Each row is a point. Each copy is the shape, with its points in the same order, turned, moved and blurred by noise. Some copies are also mirrored. Which?
In the rows, 128 means zero.

Shape (5 x 2)
[[136  77]
 [166  80]
 [162  87]
 [140 170]
 [154 175]]
Copy 1 (5 x 2)
[[124  80]
 [152  83]
 [153  92]
 [123 166]
 [139 180]]
Copy 1 is: only turned
Copy 2 (5 x 2)
[[188 127]
 [190  99]
 [186  99]
 [103  95]
 [ 94  76]]
Copy 2 is: mirrored
Copy 3 (5 x 2)
[[164  86]
 [188 101]
 [179 104]
 [119 168]
 [131 177]]
Copy 3 is: only turned

Shape (9 x 3)
[[144 120 119]
 [112 140 134]
 [159 112 143]
 [109 127 140]
 [ 96 120 185]
 [181 124 108]
 [119 144 118]
 [ 98 114 127]
 [249 154 143]]
Copy 1 (9 x 3)
[[143 114 110]
 [112 131 130]
 [166 119 127]
 [115 122 140]
 [118 130 187]
 [170 119  86]
 [112 131 111]
 [105 103 137]
 [234 172  82]]
Copy 1 is: only turned
Copy 2 (9 x 3)
[[122 112 115]
 [145 140 139]
 [113  97 137]
 [154 125 138]
 [170 117 186]
 [ 86 101  98]
 [137 143 121]
 [166 121 121]
 [  7 105 135]]
Copy 2 is: mirrored

Shape (8 x 4)
[[194 147 123 107]
 [142  76 117 117]
 [153 140 222  98]
 [107 103 113 109]
 [178 164 130 204]
 [206  87  60 163]
 [154 159  98 126]
 [130 124 104 105]]
Copy 1 (8 x 4)
[[183 137 107  69]
 [122  90 117 119]
 [147 127 207  51]
 [ 95 117 118 118]
 [193 185 139 142]
 [202 111  69 149]
 [149 173  99 100]
 [119 126 109  99]]
Copy 1 is: only turned
Copy 2 (8 x 4)
[[193 120 144 131]
 [130  96  91 142]
 [127  88 211 138]
 [110 119  91 117]
 [164 185 142 201]
 [203 126  56 185]
 [167 162 116 125]
 [137 130 104 114]]
Copy 2 is: only turned
Copy 3 (8 x 4)
[[129  87 181 165]
 [132 104 129  91]
 [132 159 243 104]
 [ 99 118 122 104]
 [197 143 149 193]
 [175  45 106 152]
 [117 105 142 161]
 [ 91 114 133 139]]
Copy 3 is: mirrored

Shape (10 x 6)
[[ 96  74 135  43 141 153]
 [133  99 136 155  77  82]
 [210 174 125 170  47 136]
 [200 131 153 139 118 113]
 [122  75 100 136 184 160]
 [ 75 126 119  91 144 189]
 [138 123 152 150 142 109]
 [150 166 129 141 103 102]
 [127 115  62 105 186 143]
 [152  98 107 113 178 131]]
Copy 1 (10 x 6)
[[ 67 109 171 176  88 104]
 [118 107 127  47 106 132]
 [186 199 117  52  92 178]
 [176 148 167  85 131 142]
 [129  70 116 184 128 153]
 [ 64 142 127 192 116 144]
 [122 114 146 101 161 139]
 [136 167 113  82 136 131]
 [138 108  98 199 131 106]
 [144  95 136 169 131 114]]
Copy 1 is: mirrored
Copy 2 (10 x 6)
[[154  55  84  43 146  82]
 [134 119 119 135  43  96]
 [139 224  99  99  42 152]
 [184 180  98 100  74  90]
 [199  83 107 128 149 136]
 [130  86 116  70 182 127]
 [166 136 122 127 111  86]
 [130 176 100 130  95  94]
 [173  93  50 131 167 134]
 [192 107  76 120 141 109]]
Copy 2 is: only turned
Copy 3 (10 x 6)
[[ 53  43 165 103 191 167]
 [ 93 140 134  89  96 113]
 [214 145 112  87  84 133]
 [172 144 144  77 154 122]
 [ 82 137 150 127 182 217]
 [ 94  58 123 170 161 182]
 [109 151 146 129 154 125]
 [146 133  89 106 128 119]
 [ 86 135  99 129 212 201]
 [ 96 155 142 112 196 177]]
Copy 3 is: mirrored

Shape (13 x 8)
[[206  87 105  99 145 140 194 151]
 [ 92  96  85  90 146 118  84 130]
 [151 134 192 111 183 154  99  88]
 [158 115 131 143 130 149 191 154]
 [201 187 131 101 169 119 189 157]
 [149 144 142  97 122 101 199 115]
 [ 86  79  95  51 173  82 109 136]
 [127 108 121 120  83  80  83 120]
 [152 149 162  73 188 207 137  92]
 [157 145 220  98 124 155 118 129]
 [106 112 134 103 102 129 119 155]
 [192 135 130 152 130 159 202 138]
 [ 91 122 175 128 143 116 120 144]]
Copy 1 (13 x 8)
[[133  70  77  46 141 148  99 102]
 [105  96 117 150 126 133 170 191]
 [146 116 211 110 173 153 117 124]
 [113 108  96  85 117 143  77  90]
 [114 160 106  32 174 132  63 112]
 [ 94 140 114  48 126 127 130  90]
 [ 60  73 121 120 165 120 174 202]
 [139 126 135 127  92  79 160 164]
 [139 128 178  76 174 227 119 120]
 [147 125 214  59 109 146  91 129]
 [108 113 140 113  73 130 120 159]
 [145 119 106  72 119 155  62  67]
 [ 83 116 186 132 110 119 105 137]]
Copy 1 is: mirrored
Copy 2 (13 x 8)
[[206 105  93  73 128 129 184 159]
 [130 142 114 170 159 128  98 187]
 [128 159 173  93 187 148 129  91]
 [147  91 113  84 106 138 175 136]
 [138 161 102   7 115 116 171 154]
 [148 160 145  89  76 117 174 149]
 [143 163 142 166 162 108 118 229]
 [146 129 126 156 107  84  73 131]
 [141 176 141  76 181 209 156 110]
 [148 138 186  63 124 168 103  99]
 [135 109 137 128 107 143  96 160]
 [153 101 100  54 100 141 191 111]
 [ 99 116 180 119 128 130 122 147]]
Copy 2 is: mirrored
Copy 3 (13 x 8)
[[131 166 153 210 150 201 113 126]
 [ 82  90 117 148 135  90  66 146]
 [157 123 155  79 209 138 114 139]
 [143 164 140 173 147 172 166 136]
 [154 238 134 157 177 167 121 175]
 [119 207 159 136 136 140 133 107]
 [ 54 120 155 165 161  83  60 136]
 [155 114 145 135  85  80  74 116]
 [112 143 132  77 213 197 111 153]
 [167 144 195  75 155 157 120 170]
 [115 120 150 137 103 123 123 154]
 [169 181 121 164 145 192 168 129]
 [118 132 163 113 154  94 145 151]]
Copy 3 is: mirrored
Copy 4 (13 x 8)
[[208  71 106 137 103 136 188 167]
 [ 84  85  99  94 147 120 112 132]
 [157 148 186 153 129 157  83 123]
 [161 118 111 186 105 123 182 158]
 [215 182 100 129 132 165 192 157]
 [184 150 125 135 125  82 189 123]
 [113  76 103  75 193 103 136 124]
 [121 124  83 122 125  56  83 159]
 [154 128 200 125  94 196 137 119]
 [158 164 188 156 107 113 106 182]
 [101 122 128 127 128  88 138 171]
 [193 132 102 191  81 136 183 158]
 [105 145 146 168 166 101 123 153]]
Copy 4 is: only turned

Shape (12 x 9)
[[134 125 100 126  94 132 142 130 202]
 [ 79 119 111 101 143 164 116 103  96]
 [155 137  50  81  98  81 187 176 128]
 [148  65  72  90  89  63 149 141 116]
 [106 151 132 141 174 123  63  87 151]
 [ 94 151 144  61 124  99 114 133 121]
 [ 99 124 128  49 132 123 152 126  91]
 [165 112 108 156 165 115 153  77 194]
 [146 144  50 216 138 102  96 114 194]
 [ 75  96 164 101 136 134 182 162  77]
 [128 106 121 127 202 146  73 119 178]
 [141 128 184  86 161 166  71 107  86]]
Copy 1 (12 x 9)
[[124 170  87 116 143 144 104 176 201]
 [ 71 125  98 130 147 152 113  76 132]
 [162 143  66  73 126  79 179 157 146]
 [126 100  48 109 109  59 114 178 143]
 [109 116 147 150 146 145  78  71 226]
 [ 89 159 139 102 145  71 119  84 159]
 [ 80 123 109  91 168  91 136 100 113]
 [153  82  88 139 184 164 100 158 218]
 [179 123  85 175 106 165 114 133 243]
 [ 54 130 133 127 157 116 161 126  77]
 [ 86  81 141 105 147 170  93  92 228]
 [107  90 184  95 156 141  61  76 125]]
Copy 1 is: mirrored
Copy 2 (12 x 9)
[[112 145 204 130 110 167 144 140 103]
 [ 92  95 105 100 108 107 124  98 129]
 [188 152 157  89 146 155 189 155  54]
 [181  67 184  76 140 149 147 154  47]
 [ 92 143 145 146 122 118  37 111 124]
 [120 150 155  45 134  85 102 148 125]
 [135 121 120  56 149 103 144 118 131]
 [123 132 202 175 149 177 102  74 111]
 [122 145 179 219 101 163  83 139  59]
 [109  91 122  93 177  84 184 140 152]
 [ 79 120 140 131 160 177  45 109 106]
 [121 108 112  84 135 116  54 119 206]]
Copy 2 is: mirrored

Shape (16 x 11)
[[150  86 118 172 145 134 173 176  91 175  46]
 [125 166 176 168 117 137 146 124 121 108  64]
 [149 120 132 150  38 183 131 126 166 172  69]
 [198 108  73  95 134 138 109 118 126 144 100]
 [113  98 119 145 121  91  90 169 108 144 129]
 [121 108 180 162 164 121 150  88 133 118 166]
 [120  86 119  93  61  98  51 122 173 138  64]
 [153  94  94 143 102 132  95 160 124  54 111]
 [136 114  88  97 181 118 156 132 135 137 139]
 [132  62 135 104 117 143  92 176 107  89  70]
 [ 93  97 157 186 211 109 203 122 131 123 108]
 [127 143 148 119  91 107 169 104 108 108 135]
 [113 159 162 118 155  85 139 174 154 115 105]
 [182 159 186 118  79 167 113 163 118  96 172]
 [ 70 183 172 115 139 145  96 168 125 127 142]
 [124 103  93 158 129 150 160 225 114 142  90]]
Copy 1 (16 x 11)
[[126  80 102 165 158 112 230 182 110 200 117]
 [ 97  90 193 163 167 128 168 146  99 151  80]
 [100  86 139 165  60 190 160 173 107 174  55]
 [186 123  71 140 119 147 165 140 117 117  67]
 [104  88  99 134 117 106 134 149 120 130 156]
 [162  98 182 153 164 157 130 104 156 159 155]
 [113  39 103 108  59 116  94 159 114 114  58]
 [137  71 119 194 111 131 151 157 106  57 123]
 [155 132 102 117 156 130 186 131 183 117 124]
 [145  37 116 143 136 127 157 209  98  89 121]
 [134  65 171 169 216 124 200 126 188 179 152]
 [138 106 193 120 119 144 176  98 114 118 118]
 [116 120 177 130 156  77 139 171 154 120 126]
 [157 163 200 147 102 176 123 181  75  93 141]
 [ 68 138 163 111 179 141 109 160 120 101 137]
 [ 88 106  99 173 135 131 217 206 136 137 151]]
Copy 1 is: only turned
Copy 2 (16 x 11)
[[185  81 130 141 172 140 173 234 118 156  92]
 [148 164 170 152 154 161 181 163 159 120  54]
 [176 152  96 178  91 178 124 199 173 178  51]
 [207  85  77 111 115 120 109 144 138 111  85]
 [108  91 138 154 127 100 109 170 143 130 120]
 [124 125 177 131  98 173 171 115 149 120 166]
 [143  92 119 139  99  95  69 144 217 170  21]
 [124  89 107 134 125 134 122 184 196  63  81]
 [147 101 102  79 154 115 144 128 120 130 135]
 [130  67 134  95 136 156 101 200 177 112  53]
 [125 104 186 117 178 165 229 140 149 163 160]
 [124 147 141 123  72 128 173 146 129 118  73]
 [123 164 164  99 168  89 147 159 152 130 100]
 [160 190 146 121  71 159  97 192 146  52 113]
 [ 93 187 160 121 156 154 102 145 120 129 102]
 [132 104  93 118 173 139 147 249 140 137 110]]
Copy 2 is: only turned
Copy 3 (16 x 11)
[[180  88 126 185 132 147 213 174 141 146  65]
 [151 119 172 220 102 167 137 144 100 123 131]
 [130  70 177 156  27 169 138 127 174 160  95]
 [187 127 104  78  87 162 121 137 157 107  73]
 [113 126 156 116 162 112 135 144 136 161 105]
 [142  96 138 152 180 166 134 105 130 114 193]
 [118  89 136 119  73 106  40 113 168 159  68]
 [142 137 189 127 119 114 117 149 181  69  84]
 [146 126  75 102 136 143 154 151 155 107 146]
 [144  90 170 138 148 130  78 182 158  91  63]
 [134 100  91 212 197 153 183 140 143  98 156]
 [137 102 154 148 104 113 139 132  97  95 168]
 [155 163 128 187 133 116 110 163 138 143 156]
 [176 138 232 108  90 159 105 159 144 119 184]
 [ 91 159 164 145 140 165  96 179 110 161 168]
 [135 124 150 162 136 127 190 209 190 132  84]]
Copy 3 is: mirrored
